Each row of a before or after table is a point. The points were changed in one or more steps. Then noise was added and the rows were shuffled. The steps act on columns, c1 being the first. What was done? A step turns or swaps two columns, mirrors them in a line or flattens them onto one, adds a multiple of one to another, or multiplies or shifts one. Angles are multiples of 10 degrees, from the lower column toward the higher: turns from -170 to 170, lines from 10 to 170 but not 90. Use the fewest steps. Two steps may share a column if one is a turn and the other turns, adds or multiplies; they go together, in the order done. Otherwise the lowest column goes first.
(in the rows, 128 means zero)

Before (11 x 2):
[[167 110]
 [185 114]
 [122 147]
 [152 162]
 [178  44]
 [131  92]
 [120 164]
 [ 66 175]
 [ 85  93]
 [168  70]
 [114 174]]
After, 11 rows:
[[ 82 131]
 [ 91 131]
 [153  77]
 [107 131]
 [194  97]
 [221  91]
 [103  96]
 [154  94]
 [ 73 179]
 [155 173]
 [167 131]]
Steps: mirror c1 and c2 in the line at 140 degrees

Before (9 x 6):
[[139  48  93 131 162 106]
 [141  57 159 134 162 128]
 [ 98 187 144 143 136 129]
 [135  97 138 173 134 117]
 [180  99 151 129 125 134]
 [134  93 171 135 149 130]
 [155 157 160 121 112 203]
 [144 184 173 117 129 142]
 [ 99  85 134 132 114  92]]
After, 9 rows:
[[ 97 114 165 184 127 153]
 [119 172 134  94 134 111]
 [150 131 142  90 114  74]
 [109 133 165  92 146 129]
 [ 95 120 148 156 114 249]
 [129 133  92  46 167  92]
 [ 71 130 129  98 127 138]
 [103 134 152  58 161 125]
 [150 143 152 190 138 130]]
Steps: mirror c1 and c3 in the line at 100 degrees; swap c2 and c4; multiply c6 by 1.6

Before (9 x 12):
[[144 114 183  90 136  74  97  70 145 139  84  99]
 [110 119 147 186 116 101 133 205  75 142 123  84]
 [129 134 113 115 160 118 134 219  56 133 173  91]
 [151 122 219  90  91  86  71 118 103 127  86 154]
 [192 213 249 117  63 143 118 101 124 108 172 111]
 [131 120 120 116  93 105 167 186  40 180 160  88]
 [132 159 138 152 135  76 167 178  85 143 155 143]
 [ 71 182 148 151 107 139 130 189  98 163 170 126]
 [163 106 159  79  69  55  74  73 142  83 114 117]]
After, 9 rows:
[[131 136 113  77 137 128 136 222  58 133 177  89]
 [135 157 139 112 135 127 167 177  87 146 156 144]
 [162 106 161  41 125 124  73  74 142  82 103 114]
 [ 73 183 152 108 133 125 131 191  99 164 166 127]
 [109 120 147 148 126 129 137 204  75 140 120  84]
 [194 215 249  76 136 128 119 100 124 109 161 109]
 [149 120 215  50 119 127  74 119 101 125  81 154]
 [144 113 183  49 121 126  98  70 143 139  88 102]
 [132 120 119  75 132 123 165 187  41 182 151  87]]
Steps: shift c4 by -40; flatten c5 and c11 onto the line at 80 degrees; multiply c6 by 0

Before (8 x 24):
[[145 129 124 133  76 117  96 131 187 115 134 114 132 136 131 137 115 145
  152 158 151 115  75  91]
 [129 144 111 136  88 159 123 150 107 144 146 128 132 130 169 156  84 154
  148 141 105 116 126  92]
 [126 108 120 141 113 125 132 146 168 146 102  95 117  92  99 144 147 114
  144 101 142 112 126 122]
 [161 140 124 200  86 135 128 147 122  69 127 102 112  82 131 123 149 104
  131 119 133 116  78 152]
 [147 144 107 134 154 138 152 153 118 137 149  98 130 127  99 114 153 159
  111 144 162 110 124 110]
 [ 75 122 137 149 104 176 134  68 148 139 133  96 127 150 118 147 140 154
  119 105 169 130 129 190]
 [154  75 118 135 106 145 103 126 125 140 134 249 112 100 117 133 149 108
  119 147 108 121 131  94]
 [116 139 108 137 126 159  96 154 116 127 110 107 124 147 182 146 147 156
  140 138  63 124 102 135]]
After (8 x 24):
[[ 96 141 115 197  86 134 130 143 119  71 129 103 134  82 131 123 145 102
  129 121 133 116  74 154]
 [117 143 137 139  89 156 124 151 142 146 147 127 121 132 172 157  84 157
  147 143 106 117 125  93]
 [106  78 125 132 109 143  99 126 121 140 131 250 133  96 118 133 144 105
  119 144 105 120 132  93]
 [106 146  91 131 156 139 154 151 127 137 149 100 130 130  98 112 156 160
  112 144 162 108 123 114]
 [135 140 126 138 128 160  97 153 140 128 114 103 134 145 182 146 146 158
  140 139  63 122 103 137]
 [150 106 137 141 111 121 131 145  94 148 103  95 133  93 100 142 145 116
  144  99 139 111 126 119]
 [144 132 131 134  75 116  95 133  70 114 136 114 128 137 130 140 117 146
  152 158 153 116  72  94]
 [186 122 157 149 103 176 134  68 141 138 138  94 129 150 115 147 140 158
  116 105 170 129 127 190]]
Steps: turn c1 and c9 by -150 degrees; add 1 times c16 to c3; flatten c13 and c17 onto the line at 80 degrees
